Every row gives one point. Any point is a mix of the corners, with weights that add up to 1. It lies inside the corners' shape when no weight is negative. Say inside or outside, and name the corners with a negative weight.
In the rows, zero is written as 128.

Corners:
(1): [201 198 152]
(2): [ 92 114 101]
(3): [121  13 174]
(4): [105 194 148]
Points:
[108  79 134] -> inside
[102 104 117] -> inside
[109 184 148] -> inside
[108  80 134] -> inside
[170  88 153] -> outside (4)
[117 181 124] -> outside (3)
[108 107 110] -> outside (4)
[129  98 160] -> inside
[170 193 133] -> outside (3)

Corners:
(1): [148 163  98 173  67 147]
(2): [174 111 127 113  87 152]
(3): [106 120 146 168 116 182]
(4): [168 136 115 157 114  73]
(5): [176 150  97 155 112 188]
(6): [104   7 116 117 137 153]
(7): [ 20 164 104 117 162 165]
Points:
[ 95 152 105 142 115 155] -> inside
[151 135 101 140 106 140] -> outside (3)
[113 105 110 144 133 130] -> outside (2)
[119 142 108 140 113 176] -> outside (4)
[172 108 118 165  86 161] -> outside (7)
[182 103 128 154  85 155] -> outside (7)
[109 116 126 150 121 161] -> inside
[148 174 131 152  91 185] -> outside (4, 6)

Corners:
(1): [138 109  88 141  86  98  86  85 161 172 119]
(2): [145  58 141  96 104 199 159  89 101 182 140]
(3): [ 69  89  54  84 132 164 100 158 115 137 123]
(4): [208 153 146 125 182 108 136 129 138 180  77]
(5): [167 126 106  69 131 187 107  59  85 135 126]
(6): [116 199 161 107  58 154 134  83 107 128 114]
(7): [164 106  58 249 177 117  74 187 109 138 119]
(8): [161  84 150 104  99 117 122 163 120 162 154]
(9): [122 152  92 117 128 123 138 114 144 217 171]
(10): [138 141 162 150 138 119 146  77 123 128 143]
(11): [147 139 141 144 142 130  61 147 168 155 114]
(12): [152 146 131 142  88 201 166  97 118  55 151]
Points:
[174 114 111 161 129 131 139 112 116 152 142] -> outside (3, 6, 11)
[151 138 121 136 122 138 128 136 132 156 122] -> outside (5, 10)
[133 140 169  94 109 163 159 109 135 135 144] -> outside (1, 5, 7)
[148 110 111 121 117 145 112 108 120 154 130] -> inside
[148 131 121 111 129 151 122  88 113 147 135] -> inside
[105 156 107 132  92 148 100 106 125 123 129] -> outside (2, 4, 8)

Corners:
(1): [ 95  47 139 134 148  70  76 168 105 102 126  77 134 232]
(2): [123  60 111 204 131 127  79 142 198 100 165  85  73 162]
(3): [240 155 129  71 127 182 188 161 111 111 142 142 189  68]
(4): [171 120 126 151 121 168 188 129 122 160 161 200 188 157]
(5): [115  95 182 195 152 115  86 187 151 162  81 125 143 159]
(6): [138 156 158  90 129 210 186 152 114 157 150 132  94 152]
(7): [108 212   7 177 150 119 125  43 130 176 113 134  60 139]
(8): [166 198 111  86  97 177 122 175 147 138 129 234 180 124]
(9): [ 93 108 156 153 137 153 158 126 143  30 134  79 139 163]
(10): [117 135  72 152  93 116 147 105  93 127 112 185  56 117]
(11): [160 114 122 116 202 201 146 120 101  68 153 181 142 130]
(12): [ 93 195  69 142 135  57 146  80 129 203 177 194  92  69]
(13): [155 155 129  96  97 216 120  93  66 148 145 172 181  80]
(14): [205 175 155 125 125 159 153  66 114 105 154 161 112 137]
(15): [ 69  22 129 128 171  95 103  99 206 109  85 117 120 186]
Points:
[135 116 130 151 134 138 129 134 134 140 134 149 139 146] -> inside
[172 115 151  63 117 156 169  98 101  69 165 194 187 108] -> outside (2, 5, 6, 7)
[127 125 116 135 128 136 132 126 133 128 122 159 116 138] -> inside
[135 141 103 149 117 119 138  99 126 167 138 147 109 127] -> outside (8, 9, 11)
[139 170 104  85 134 148 151 105  90 126 137 161 124 109] -> outside (2, 4, 5)
[144 154 102 123 130 152 158 101 128 134 146 164 124 114] -> outside (1, 5)
[143 141 100 124 130 153 141 107 126 121 145 158 123 130] -> outside (5)

Corners:
(1): [107 123  75  59 166  84 109 175  65 188 154 142 198 142  62 141  90 133
 193 150]
(2): [ 95 123  99  60  72 142  91 123 140  66  82 172 184 105 181 135 164 109
 119  93]
(3): [199 189 142  89  79 153 194 113 136  81  50 172 114 143 151 177 108 150
 185 137]
(4): [160  89 181  98 144 159 113 167 123  85  81 150  71 128  85 153 145 179
 181 192]
(5): [127 157  84 191 177  72 141 106 155 201 122 145  76  90 164  65  98 171
  96 188]
(6): [151  92 122 111 118  66 173  92 164 162 140  50 157 161 189 136  96  99
 138 146]
(7): [100 151 101 200  96 123 179 153  38 183 167 122 109 134  79 136 176  79
 177 181]
(8): [114 171 139  57 157 130  94 200 171 112 141 147  76 125  98 158 165 193
  68 115]
(9): [119 127 194  89 160 121 160 111 146  83  59 143 120  82 102 139 186 212
 152 135]
(10): [138  70 147 128 114  69  68 181  70  88  82 154 158 126  86 196 152 187
  97  74]
(11): [135 170 166 109 151 121 121  99 176 199  22 113 128 139 102 165  83  64
 170 117]
(12): [150  64 171  91  61  46  85 201  85 137 140  42 133  56 123 158  60 144
 166 127]
(13): [134  98  55 149 164  97 182  89 150 166  91  83  75  93  91 165 104 128
 175 146]
(14): [ 95 150 137 163  96 142 163 163  96  64  99  87 192 142 150 150 116 143
  54 149]
(15): [106 128 169 202 165 167 200 109  65 165 160 175 110 162  56 170  51  96
 104  60]
(16): [162 128 168 128  97 166 148  73 136 145  14  29 143 120 176  79 168 120
  59 102]
(17): [196  93 132 203 196  55  86 181 182 107 108 144 130  51 132  65 109 177
  74  71]
(18): [142 221 187 101 131 154  95  90 126  81  71  75  86 174 183 149  86 121
 134  70]
(19): [ 89 175 126  95  41 139  68 126 152  91 155  78 176 181  84 172 109 186
  90 100]
(20): [124 167 143  96 124 176  60  82  83 184 158  34 130  62 145 197 188  69
 126 190]
(21): [ 96 142 127 199 120 160 109 199 117 194 103 118 191  83 184 135 165 200
 141 141]
Points:
[132 108 131 105 119  99 109 139 146 137 103 101 162  99 128 149 111 157
 106 114] -> outside (4, 7, 18)
[ 92 232 208 159 131 207  68 178 106  52 108 227  97 138 104 185 144 190
 114  99] -> outside (1, 6, 12, 13, 16)
[139 141 132 106 114 119 126 133 145 132  97  95 124 104 149 124 129 145
 141 155] -> outside (10, 15)
[132 143 135 109 130 124 124 131 119 144  97 115 140 123 117 153 120 127
 144 136] -> inside
[123 141 125 120 130 113 122 140 129 136 120 125 127 123 121 150 118 140
 137 134] -> outside (16)
[131 149 142 128 141 131 148 122 128 145 101 107 118 116 138 134 114 118
 141 143] -> outside (10, 19)

Corners:
(1): [134 171 161 185 112  69 113  93 147 164 150 102 194 186  63 152 123  50
 131 123]
(2): [140 105 111 185  75 108 118  88 145  74 107 108 114 168 136 160 103 119
 162  80]
(3): [ 72  98 166 118 174 134 114 139 153 103 122 155 113 117 181 143 190  85
 182  74]
(4): [138  87 106 151 130  69 123  93 170 152 116  87 172 185  86 132 102 162
 147 138]
(5): [152  94 178  87 122 134 197 199  68 156 164  40 115 163 102 136 138 196
 137 160]
(6): [169 104 143 112 128  74 179 183  40 159 188 109 192 129 103 158 117 154
 150 122]
(7): [100 138 114 138 131 181 147  70 135  97 147 131 161 112 119 114 199 143
 127  93]
(8): [ 58 177  80 137 173 192  77 103 116  90  72 124 139  90 182 141 159 106
 152  83]
(9): [121  87 171 176  98 109  97  76 142 172  99 100 155 130  48 193  61 149
 153  92]
(10): [114  76 130 113 130 134 194 139  66 124  34 114 171 154  76 141 139 146
  64 175]
(11): [140 111 173 154 121  81  60 131 138 121 145  96 184 150  83 179 131 153
 102 140]
(12): [138 112 139  95  37 165 140 141  94 120  99 116 180 149  93 147 122 139
 135 219]
(13): [151 130 189  63 141 152 164 215  71 198 126 152 136 120 115  90 137 181
 110 133]
(14): [ 97 163 189 127 161 116 191 151  99 166 179 150 145 106 146 102 123 155
 118 196]
(15): [ 12 130  52 125 175 193 101 163 111  44 125 171 104  75 158  66 153  95
 206  94]
(16): [155 167 128 161 182 144  97  74 105  77  96 139 151 106 111 127 159  95
 196  92]
(17): [110 159 137  71 178 126 173 184 131 121 164 150 122 113 117 132  90 123
 140 131]
(18): [202 106 124 208 128 108  93 109 170 176 146  76 141 145  57 198 134  99
 125 145]
(19): [136  62 140  80  99  61 174 113  50 176 136 111  95 188  80 143 153 169
  98 198]
(20): [ 30 156  94 162 151 196 135 103 136  90  69 211 121 141 148 142 191 130
 189  91]
(21): [117 116 122 111 120  72 200 197  71 173 108  86 130  79  64 135 148 169
 143 129]
Points:
[  7 149  83 117 193 146 153 130 116  42 155 152 117 138 195  91 173 108
 157  96] -> outside (9, 12, 13, 16, 18, 21)
[120 124 129 130 130 125 134 131 107 134 125 117 148 133 112 141 136 132
 140 136] -> inside
[119 127 140 125 129 132 141 137 109 136 127 125 150 134 108 130 142 132
 137 128] -> inside
[113 124 139 124 127 138 139 139 107 126 126 123 141 125 113 139 138 132
 144 133] -> outside (4)
[147  30 162 123 116  58 202 137 113 165 150  88 116 175  78 180 134 201
 104 153] -> outside (1, 8, 12, 13, 15, 16)
[115 119 135 145 134 133 131 123 125 134 122 123 140 133 106 148 142 131
 147 121] -> inside
[130 120 138 123 135 117 141 142 107 130 132 111 142 130 112 138 141 129
 142 131] -> outside (9, 20)
[134 118 128 121 145 146 163 122 121 154  91 122 130 150  98 147 178 118
 126 143] -> outside (2, 6, 9, 11, 14, 15)

Corners:
(1): [124  88 156 177 199  81 124 171 107  35  73  96  94  96 171 136 126 118
 100  94]
(2): [ 73 118  16  61 167 159  78  98  90 137 124  77  91 205  35 150 183  65
 208  37]
(3): [145 176 141  99  68 121 198 199 169 143 158  42 183  55  81 119 118 157
 129 135]
(4): [135  71 142 136 148  27 125 145 152 128  32 141 191  85 157 111 147 133
  78 142]
(5): [131 140  69  98 110 125  43 109 134 121 134 119 110 188 154 128 207  77
 136  62]
(6): [102 181  65 150 175  97  29 140  69 116  97 137  79 146  83 196 220  76
 133 105]
(7): [140 108 130 122 130 142 145 134  82  94  55 205 112  88 159 102 184 129
  98 127]
(8): [111 116 151 136 182 118 141 121 181 100 144 116 169  62 125  80 163 111
 115 168]
(9): [170  60 110 177 169  64 141 170 159 100  93 161 109  51 179 119 120 115
 151 171]
(10): [144 215 124  73  95 192 139 154 151 141 151 121 179 120 130 127  34  83
  70 152]
(11): [176 108 145 176 179  89 155 122 127 138 114 159 182  57 191 151 114 193
  98 128]
(12): [138 105 125 114 137 114 135 165 188 110 141  77 102  44  72  80  89 208
  74 146]
(13): [ 93  74 130 152 171  85  76 154 122  51  64 174 134 125 180 162 165 183
 161 165]
(14): [100 156 145 121  94 176  94 190 165 177 153 167 183  88 102 132  87  98
 109  70]
(15): [116 199 102 133 171 106  56 107 101 132  63 139  92 162 132  79 160  92
 189  89]
(16): [195 114 168  71 186  76 118 185 147  89 138 126 164  68 115 119 138 151
 127 124]
(17): [116  77 143 183 151  23 133 129  94  86 119 182 128 148 119  94 146 140
 128 151]
(18): [101 130 102 104  99 159   8  78  64 157 128  60  86 144  56 164 152  60
 194  81]
(19): [169 158 195  97 105 185 173 193 211 224 154 118 165 132 108 132 103 128
  72 151]
(20): [170 138  96 184 141 145  66 107 125  79  73 142 137 162  78 152 160 100
 154 103]
(21): [145  59 104 169 182 112  89 193  73 101  95 120 175 115 153  67 161 145
 130 158]
Points:
[127 136  58  70 134 168  16 131  84 179 101 172 118 171 119 151 129 100
 142 110] -> outside (1, 3, 8, 17, 20)
[156 118 127 112 130 109 153 141 160 126 120 136 168 107 136  90 124 150
 120 162] -> outside (1, 6, 14, 18)
[135 122 117 129 146 114 102 143 129 118 108 135 141 112 127 124 145 127
 129 130] -> outside (1)
[165 100 123 144 156  94 140 142 140 106  81 158 172 119 158 101 151 125
 131 157] -> outside (1, 6, 12, 14, 18)

Corners:
(1): [ 67 148 170 115 211  70  47 172 213 176 130 125 206 116 132 156  99  60
 102 145]
(2): [176 113 149 118 179 122  76  52 142 192 169 206  83 115 196 114 149 125
  68  90]
(3): [107 148 156 139 139 113 241  82  87 180  86  31 126 156 164 122 118  84
 120 190]
(4): [125 120 125 158 172  82 223  60 112 100 179 147 134  73 149 101 139 109
 155 141]
(5): [123   8 159 169  86 207 142  33 121  85 213 165  91 120  95 123 119 149
  95 132]
(6): [ 79 190  75  96 231  78 160 212 149 127  53  51 108 132 182  95 119  82
 143 107]
(7): [ 96 101  76 144  85 148 188 126 125 108 182 169 108 169 171 112 134  49
 110  64]
(8): [ 99 102 148 165 125 114 156  28 163 134 246 231  10 159 170  54 166 171
 134 111]
(9): [ 98 106 193 155 131  47 133 143 137 116 121 117 134  68 182  59  62  77
 192 118]
(10): [117 135  51  57 202 204 147 122  93 122 108 154 165 136 183  53 156  86
 119 119]
(11): [132  92 147 163 157  88 179 106 109 144 166 159  91  79 166 146 181  69
 100 202]
(12): [167 126 118 130 141 176 141  74 121 125 167 145 111  92 173 172  87 112
 151 160]
(13): [100 178 181  90 119 124 125 145 121 100  62 130 206 135  50 155  77 144
 123 155]
(14): [131 141  86 124 198 132 128 154  42  78  71  93 177 153 160 109 158 147
 119 175]
(15): [ 59 108  77  76 101 145 138  31  58 134 116  57 103  83  88  90 107  90
 144 191]
(16): [103  46 148  65 137 210 138  73  68 125 226 194 105 168 213 146 117 104
 197  22]
(17): [ 69  73 140 119 110 135 100 132 106 121 113  65 190 112 179 128 153 138
 105 161]
(18): [ 73  84 100 146 167 170  75  92  98 146 110 187 163  88 159 188 111 131
  91 136]
(19): [156  79 132 122 156  96 153 157  97 176 107 147 151  67 139 139 114 137
 213 128]
(20): [109  51 143  83 118 125 167 140 152  73  72  39 137 192  83 162  39 115
 178 142]
(21): [ 84 153 124 137 154 122 144  93 157 131  55 111 139 153 102  72 166 100
 120 112]
Points:
[119 113 139 114 146 124 170 107 125 132 137 125 122 118 138 121 111  82
 149 124] -> outside (8, 14, 17, 18)
[128  90 104 109 150 149 165 109  92 110 150 134 124 118 173 111 130  99
 161 106] -> outside (1, 3, 8, 13, 18)
[104 108 118 127 134 130 151 116 126 124 136 138 132 134 145 122 121  95
 130 117] -> inside
[124  90 116 119 144 149 116 115 101 112  89 118 140  97 127 125 111 130
 132 154] -> outside (1, 3, 4, 7, 8, 16)
[106 105 128 122 144 131 152 113 119 121 126 121 135 125 143 128 111 108
 147 136] -> outside (2)

Corners:
(1): [188 162 116 210  25 200 155 181 191 203  74 115 107 159 137 193  99 168
 121 105]
(2): [125  95 152 140 140 124  59 101 107  52 127 107  79 175 173 133 117 118
 157 135]
(3): [100 208 113 131 171  93 214 150 183 177 102  29 106 170 138  98 114 147
 102  69]
(4): [208  76 112  54 137 177  62  77 183 169  96 107 147  69  96 160 140 148
 185  77]
(5): [142 190 157 118  62 114 131 129 129 140  85 157 227 172  80 205 103 182
 177 149]
(6): [115 133 151 170 162 134 187 167  81 139 125  91 148 131 155 106 153 115
 160 137]
(7): [142 109  82 196  38 143 221 107 153 194  73 110  80  91 152  97 130  57
 120 190]
(8): [ 67 105 139 108 145 111 137 126  90 194 135  59 115 164 129 123 118 103
 136  55]
(9): [127 129  83 128  42 214  78 178 124 205 118 112 148  80 192  86  49 165
  96 166]
(10): [ 87 173 203 165  69 125 114 186  83  57 191  97 173 194  62  91 140  97
 104 112]
(11): [173  73 205 168 170 213  69  85 139 118 134 145  54 227 170  78  43 172
 121 139]
(12): [142 125 154 187 138 205 121 180 151 104 191 115 179 191 152 155  49  74
  45 166]
(13): [194 131 151 115 129 106 223 168 138 146  77  38 148 176 137 172 121 166
  60 123]
(14): [115  61  64 138 135 166 226 140  70  44 174  38  69  57 150  90 149 174
 122 134]
(15): [147  71 106  83 118 109  52 156 138 162  84 104  78  60  72  98  48 163
 146  76]
(16): [217 125 117 184 154 171 145 116 149 189 171  53 128 172 165 163 117 115
 175 207]
(17): [ 85 136 159  96  95  98 153 123 148 180 163 172 108 128  50 221 173 113
  85 162]
(18): [155  93  69 100 148  82  93  87  64 178 122 145  82  76  79 129 169 142
 132  44]
(19): [ 90 169 193  79 116 110  99 129  55  82 155  39 169  42  41 156 107 139
 113  85]
(20): [107  79  74 140 125 155 126 173 144 187  73  26 130  88  60 125 150 163
  78 119]
(21): [136 142 184  75 164 210 112 174  61  97 100 136 108 233 131 111  71 109
 119 180]
Points:
[122 147 165 129 129 143 139 139 110 125 141 111 152 169 112 138 129 111
 108 157] -> outside (1, 8, 14, 15)
[143 118 124 170 127 197 132 151 143 131 131  84 116 174 169  98  82 121
 143 153] -> outside (13, 17, 18, 19)
[155 128 118  94 157 137 148 131 114 135 128  77 158 124 132 156 132 150
 127 147] -> outside (1, 7, 8, 10, 11, 15)
[139 121 141 134 119 156 124 134 125 138 118 103 123 145 121 131 104 133
 122 134] -> inside
[133 129 140 138 119 158 163 146 123 126 134  83 131 150 134 142 118 134
 108 147] -> outside (15, 18)
[148 120 161 133  96 148 113 139 109 157 141 117 116 158 137 146  83 108
  96 139] -> outside (3, 4, 5, 6, 14, 20)
[146 117 126 124 121 140 131 132 122 157 116  95 120 132 118 138 121 137
 125 106] -> inside
[139 106 114 127 140 153 134 136 121 161 119  87 101 126 142 127 105 131
 118 122] -> outside (5, 10)

Corners:
(1): [143  83 111 109  94 104 168 157 122 129 189 181 109 101 116 146 148 191
  99 132]
(2): [108 138 157 114 155 146 156 125 161 148  80  83 180 130 114  70 152 111
 142  98]
(3): [121 123  68  74 183 134  96 194 124 137 159 176 111 155 197 146 136 129
 135 139]
(4): [154 181 184  85 151 180  74 149 199 156 112 130 143 177 108 137 144 217
 180 161]
(5): [ 87  96 125 167  57  39 165 138 114  90 173 181 102 160 118  64 115 127
 107 142]
(6): [133  92 103 115 145 137  70 148 176 150 121 151 108  69 154 144  93 101
 175 169]
(7): [ 81  96 188 137 110  67 142  69 161 170 145 171 166 134  98 123 106  28
 166 179]
(8): [123 152 132 169  70   7 160 145  73 173 169 192 127 191 172  72  94 107
  75 153]
(9): [111  90 118 129 168 116  86 116 120 128 182 118 176 105 133 146 122 144
 104 176]
(10): [132 128 100 109  94  80  90 113 111 172  75 133 121 167 119  43  68  64
 117 105]
(11): [129 122 117 168  87  79 155 122 112 110 124 197 206 173 159 147  79  91
 142 116]
(12): [106 171 124  74 165 107 147 147 172 150 117 195 157 126 136  88  83 165
 123 112]
(13): [169  89  85 127 109 106 117 160 164  75 122 149 198  81 139  42 117 117
 131 143]
(14): [181  99 127  96 165 111 173  83 206  62  56 101 108  36 112 105 135  80
 119 110]
(15): [166 121 148 139 169 155 165 114 175 159  77 163 181 111 160  99 140 144
  81 113]
(16): [126 131 103 171 110 124 158 154 127 153 174 121 163 150 105  87 114 126
  79 121]
(17): [151 111  89  89 114 199 130 106 129  74  99  91  81  64 107 125 150 123
 156 154]
(18): [144  58 110 181 140  54 190  97  73  89 102  90 150 156 102  64 149  35
 141 131]
(19): [147 176 157  94 162 155  74 174 141 158 131 187 115 144 150 128 132 189
 161 126]
(20): [132 156  82 142 175  94  54 136 149 171 137 143 201 173 162 101 166 153
 121 154]
(21): [170  96  98 125 121 148 129  82 190 117 197 117  85  50 169 162 134 166
 131 172]
Points:
[127 127 112 125 132 107 121 133 142 141 131 159 149 130 147 103 112 114
 122 136] -> outside (1, 4, 18)
[138 106 115 117 169 141 134 110 159 123 131 126 139  88 136 146 145 119
 134 143] -> outside (4, 5, 8, 10, 13)
[128 104 142 148 110  74 108 104 149 129 123 143 152 132 129 101 106  86
 154 154] -> outside (1, 3, 12, 15, 16, 17)
[138 121 133 114 128 104 148 117 138 126 133 164 116 126 140 129 118 131
 122 136] -> outside (2, 6, 13, 16, 20)
[153 106 112 137 125 113 151 126 135 112 124 126 145 126 130 101 141 130
 109 128] -> outside (6, 7, 12, 19)
